Rows are points. Examples show where two turns around zero, p and q, send a point. Where does a point land after both, in the order given? Backwards means that the second turn is done in reverse. Each puzzle has new turns, and all numbers are rounded.

Turn p:
[-46 -49] -> [-54 -40]
[ 14 -32] -> [  8 -34]
[10 45] -> [18 43]
[27 -8] -> [ 25 -12]
[-6 44] -> [ 2 44]
Turn q:
[-40 -17] -> [-42 -10]
[46 41] -> [52 33]
[ -6 -24] -> [-10 -23]
Where do these land?
p, then q: [ 50 -11] -> [ 44 -27]
q, then p: [ 8 19] -> [14 15]
p, then q: [-58  -8] -> [-57  11]

Turn p:
[-66  27   4] -> [-61  38   2]
[28 43 -1] -> [34 35 16]
[ 15 -10 -19] -> [ 17  -7 -19]
[ 23 -60  16] -> [ 10 -65   1]
Turn q:
[-48  37  -5] -> [ 0 61 -5]
[ 71 -62   7] -> [ -5 -94   7]
[ 4 34 -7] -> [ 28  17 -12]
[-14  -3 -23] -> [-15   9 -21]
[ 29 -28  27] -> [  0 -40  27]
[-41  22   1] -> [-7 46  2]
Where do these land?
q, then p: [21 53 10] -> [56  3 14]
q, then p: [-58   4  18] -> [-25  45  32]
q, then p: [-46 -37  44] -> [-56   9  46]
p, then q: [ 13 -24 -21] -> [-12 -22 -23]
q, then p: [ 30 -24 -35] -> [ -5 -26 -45]
q, then p backwards: [ 40  28 -16] -> [ 41 -15 -27]

Turn p:
[-22 -37  70 -27] -> [  1   6  85 -15]
[14 21  5 -2] -> [ 18  15 -10  -2]
[-21  45   4   8] -> [-11  47 -15   5]
[ 40  -5 -26 -36] -> [ 29 -29 -23 -37]
[-44 -42   4   5] -> [-46 -19  35   7]
[ 33  17 -57  52] -> [  8 -20 -70  43]
Turn q:
[-65 -24  22  62] -> [-24  25 -23  86]
[ 33  52 -22 -16] -> [ 33  25   8 -53]
[ -5  27 -36 -24] -> [ -5  19 -20 -43]
[ 43 -40   6 -11] -> [ 16 -57  12  -3]
[ -6 -15  31 -10] -> [-19 -12  25  14]
Where do these land?
p, then q: [-19  17  37 -48] -> [-19  18  50 -33]
p, then q backwards: [-9 -9 27  5] -> [ 2  9 29  1]
q, then p backwards: [ 49 -53 -38  35] -> [ 76 -22 -38  15]
p, then q: [  8 -11 -31 -35] -> [-28 -30 -12 -24]
p, then q: [ 1 56  3 38] -> [ 43  46 -23 -11]
p, then q: [-24 -33 -11  60] -> [ -1  11 -28  67]
p, then q: [ -6  33  13 -56] -> [-16  11  29 -56]

Turn p:
[  3  -8   5   2  39 -38] -> [ -1 -33  11  15  40  -5]
[39 33 41 55 10  2] -> [58 30 37 27 21 24]
[-38 -54   0  53  34 -25] -> [  6 -59  -3  72  -9 -13]
[-34 -57  46 -55 -23   2] -> [-50 -15  42 -14 -40 -62]
[ 22  25 -47  -3   0  12] -> [  6   6 -35 -26   9  37]
[-48  10 -24  -1   5  12] -> [-32  10 -38  23  -7  -1]
[ 17  10 -18  -1  26   7] -> [-4 -7 -4 -5 17 32]
[ 27  10  37 -17 -51  33] -> [ 15  47  34 -37 -34  -8]
[ 11  32 -41 -34 -39  -6] -> [  0  22 -44 -56   5  -5]
Turn q:
[ -6 -23 -27 -35 -53 -35] -> [ 24   9   4 -36 -42 -53]
[-11  -1  24 -32 -52  -1] -> [  3   1  53 -20 -18 -29]
[ -3 -38  12  29   6   0] -> [ -1 -19  -9  42 -15  -7]
[-31  50 -12  -6  40  -7] -> [-34  19 -23 -23  52   4]
[ 16  -1  13  30  20 -32] -> [ 17  21 -17  39  16  -3]
[ 40  -2  20 -58  -3   4] -> [ 52 -20  33 -30  16   6]
[-37 -30  -1  -4  -2  54] -> [-42 -54   8  -4 -20   5]
[ 32  43 -28  76  44  17] -> [-18  42 -50  34  11  76]
Where do these land?
p, then q backwards: [-31  46   6  58  42  35] -> [34 21 28 80 26 -6]
p, then q: [-23  32  16  31  -9  56] -> [-39  48  22  -3 -11  39]
p, then q: [ 39   1  22   7  20 -15] -> [ 22 -23  15  22  25  18]
q, then p: [ 14 -25 -48 -37 -31  -3] -> [  3  -7  -5 -69 -11 -24]
q, then p: [ 12 -39  23  21  11 -38] -> [ 57 -23  -7  14  12  10]
p, then q: [  2 -34  15 -34  22 -22] -> [  2 -31   4  22  14 -43]
q, then p: [-13  20 -34 -45 -55 -14] -> [-22  23   5 -55  26 -47]
